Each row is a point. To make a cloud, some directions were put in groups of two or more. Within a group, all points are equally far from the middle, so they leave a hole (a ring in 2 directions, a hollow ball in 3). The other directions are filled evenly. Then the cloud was stretched, turned, moved and blurred a little. Count the holes, and give their numbers of directions, smallest first.

Cloud, 20 rows:
[[-1.8 -4.0 -7.1]
 [-2.6  0.2 -0.8]
 [ 2.0 -4.7  4.8]
 [ 1.1  3.6  2.2]
 [ 2.9 -3.5 -4.5]
 [-3.8 -1.0  0.5]
 [ 3.8  2.4 -0.8]
 [-1.9  5.1  3.1]
 [ 5.1  4.7 -2.4]
 [ 3.4 -3.1  1.4]
 [ 6.0 -1.6 -3.4]
 [-0.9  2.9 -2.9]
 [ 0.9 -3.8  1.7]
 [ 2.5 -3.9 -2.5]
 [ 2.7  3.6 -5.1]
 [ 4.8  2.3 -4.5]
 [-1.9  5.5 -0.8]
 [-3.2  4.4  2.9]
 [-3.4 -1.2  0.1]
 [ 4.8 -4.6 -2.8]]
Holes: 0

Cloud:
[[-6.7  2.7 -5.8]
 [ 5.9 -1.0  0.9]
 [-2.7  0.7  5.5]
 [ 4.5  8.9  1.6]
 [-1.8 -2.7 -3.9]
 [ 3.1  4.9 -1.1]
 [-4.9 -0.9  2.2]
 [-2.0  1.2 -4.0]
 [ 1.3 -3.6  1.9]
 [ 1.4  0.6 -2.2]
 [-1.3  4.1  4.2]
 [ 5.7  4.6 -2.0]
 [ 3.3 -2.7  0.5]
 [ 6.0  1.3  0.0]
 [ 3.1 -5.5  1.9]
 [ 4.5 -2.8 -1.3]
 [ 5.1  0.3  1.2]
 [-0.9 -0.1  2.6]
 [-1.8  2.8  2.7]
 [ 5.4  2.5 -1.4]
 [-2.0 -2.7  4.4]
 [ 2.4  2.2  0.3]]
Holes: 0

Cloud, 29 rows:
[[ 2.3 -0.6  1.6  5.9]
 [-6.1 -1.1  3.8  0.9]
 [-4.9  0.4  0.1  7.4]
 [-2.2  2.0 -2.7  2.5]
 [-1.8  4.1 -2.2  1.0]
 [ 3.1 -2.0  1.3  2.1]
 [-1.6  5.8  0.5  0.7]
 [ 2.2 -1.7 -1.8 -4.4]
 [ 2.2  2.7 -3.8  3.9]
 [-4.0  2.5  3.9  0.4]
 [-6.5  2.6  4.2 -2.3]
 [-2.2 -1.9 -0.8  6.1]
 [ 3.1  5.3 -0.7 -0.3]
 [-6.5 -0.7  5.1  3.8]
 [ 2.4 -1.0 -2.3  1.4]
 [-7.3  3.7 -0.8  9.1]
 [-2.1 -3.9  1.2  5.3]
 [ 0.1  2.6 -1.4 -4.3]
 [ 4.4 -1.6  0.0 -0.5]
 [-3.5 -1.2 -4.2 -1.2]
 [-4.2  5.2 -2.7  4.8]
 [-0.2  3.8  4.4  1.8]
 [-6.1 -3.1 -2.6  0.8]
 [-1.0  2.6  4.0  0.9]
 [ 4.0  0.2 -2.2 -3.7]
 [ 0.3  5.8  0.3  4.0]
 [-4.7  4.2 -0.5  0.7]
 [-2.2  5.8 -1.3  5.2]
 [ 1.1 -1.4 -3.1  2.0]]
Holes: 0
